Each row is a point. Each copy is the shape, with its points in the same order, stretched, turned, moved and blurred by noise. Is it also mirrored, or only turned?
In the rows, zero is written as 128.

Shape (9 x 3):
[[156  82 164]
 [ 86 144 162]
 [155 122 160]
 [146 142 183]
 [ 74 145 136]
 [146 130 150]
 [138 112  77]
 [158 130 125]
 [152  97  93]]
Copy 1, 9 rows:
[[133 188 159]
 [ 76 166 121]
 [125 183 121]
 [107 204  99]
 [ 77 135 130]
 [123 168 121]
 [149  84 164]
 [141 139 125]
 [154 107 169]]
Copy 1 is: only turned
Copy 2, 9 rows:
[[127  94 189]
 [150 195 146]
 [155 111 173]
 [178 133 183]
 [136 198 120]
 [152 119 156]
 [ 95  98  99]
 [137  98 138]
 [ 98  83 113]]
Copy 2 is: only turned

Shape, 7 rows:
[[105 129 160 132]
 [219 131 150 143]
 [112 131 145 121]
 [103 155 118 144]
 [116 135 144 100]
 [113 173 153 128]
 [121 136  29 113]]
Copy 1, 7 rows:
[[171 157 159 143]
 [148  68 106  97]
 [146 148 157 141]
 [133 177 126 109]
 [135 136 171 136]
 [164 167 155  97]
 [ 15 139  94 113]]
Copy 1 is: only turned
Copy 2 (7 x 4):
[[125 163 157 112]
 [234 113 133 146]
 [128 148 144 115]
 [116 161 128 148]
 [140 141 131  99]
 [144 178 131 122]
 [ 78  93  89 159]]
Copy 2 is: only turned

Shape, 13 rows:
[[155 153 137 123 108 166 102  83]
 [117 148 114 142 146 105 134 128]
 [ 83 130 132  93 104  96 166 120]
 [133 149 144 125 128 180 147 160]
 [104 106 113 191 146 179  75 119]
 [105 114  71 173 149 101 135 164]
 [121  99 138  99 137 186  87  75]
 [163 118 124 180 132  94 120 111]
 [159 132 120 119 137 153 151 149]
 [127 101 116 165  86 124 173 114]
 [ 69 102  85 121 132 101  77 174]
 [160  90 156 131 142 155  96 135]
 [136 111  93 161 135 117  85 115]]
Copy 1, 13 rows:
[[ 92 150  93 148 146 173  66 153]
 [133 130 166 128 163 118 131 106]
 [206 124 101 104 141 119 152 146]
 [102  82  73 177 152 155 125 102]
 [ 58 109 145 116  74 134  66  73]
 [130  99 193 122 134  57 129  84]
 [133 155  64 134  72 181  55 118]
 [ 66 163 179 138 145 106 129 149]
 [117 112  95 186 159 118 124 118]
 [108 139  85 121 140  59 143 159]
 [181  59 191 105  68 121 106  93]
 [ 88 124 104 172  77 162 112 127]
 [ 98 138 184 126 108 114  85 123]]
Copy 1 is: only turned
Copy 2:
[[115 116  88 119 172 137  91 114]
 [156  98 150 110 110 115 120 117]
 [103 123 178 101  91 132  93 166]
 [129 183 112  96 151 146 128  94]
 [114 117  69  76 106 109 139  51]
 [175 102 128  82  69  88 160 130]
 [ 48 105  99 101 151 144 116  91]
 [147 100 111 163 136  74 120 125]
 [136 150 116 117 157 121 144 124]
 [108 154 112 108 114  56 110 163]
 [147  93 118  77  40 172 143 127]
 [ 88 146  89 159 160 132 139  87]
 [145  79  91 116 110 107 132 119]]
Copy 2 is: mirrored
Copy 3:
[[159 122 150 128  71 119 123 177]
 [ 95 144 138 132 122 153 130  90]
 [100  55  95 141 111 142 177 117]
 [ 65  86 144 156 120 118  94 178]
 [175 147 148 104 110 184  35 119]
 [ 95 190 132 150 170 194 103  76]
 [222  66 110 143 108 113  88 165]
 [144 182 202 113 140 159 131 104]
 [ 87 122 152 175 154 123 112 163]
 [138 112 187 155 106 191 133 150]
 [123 160  50  97 173 167 128  94]
 [166 117 164 112 182 100  96 160]
 [168 191 141 115 137 167 111 119]]
Copy 3 is: mirrored
Copy 4:
[[103 131 161 105  98  95 114  98]
 [153 105 135 125 147 120 120 143]
 [174 143  78 131 117 147 148 128]
 [130 108 118 114 117  89  51 135]
 [113 100 177  94  95  86 120 213]
 [129  87 106 118 172 117 117 197]
 [116 101 149 119  40 110 143 141]
 [ 92 136 152 156 154 118 120 155]
 [105  97 103 139 134  99  67 124]
 [107 165  92 153 137  90 134 169]
 [135  89 107  71 129 174 137 185]
 [ 83 113 144 147  91 129  81 157]
 [ 94 105 152 111 135 121 136 166]]
Copy 4 is: mirrored
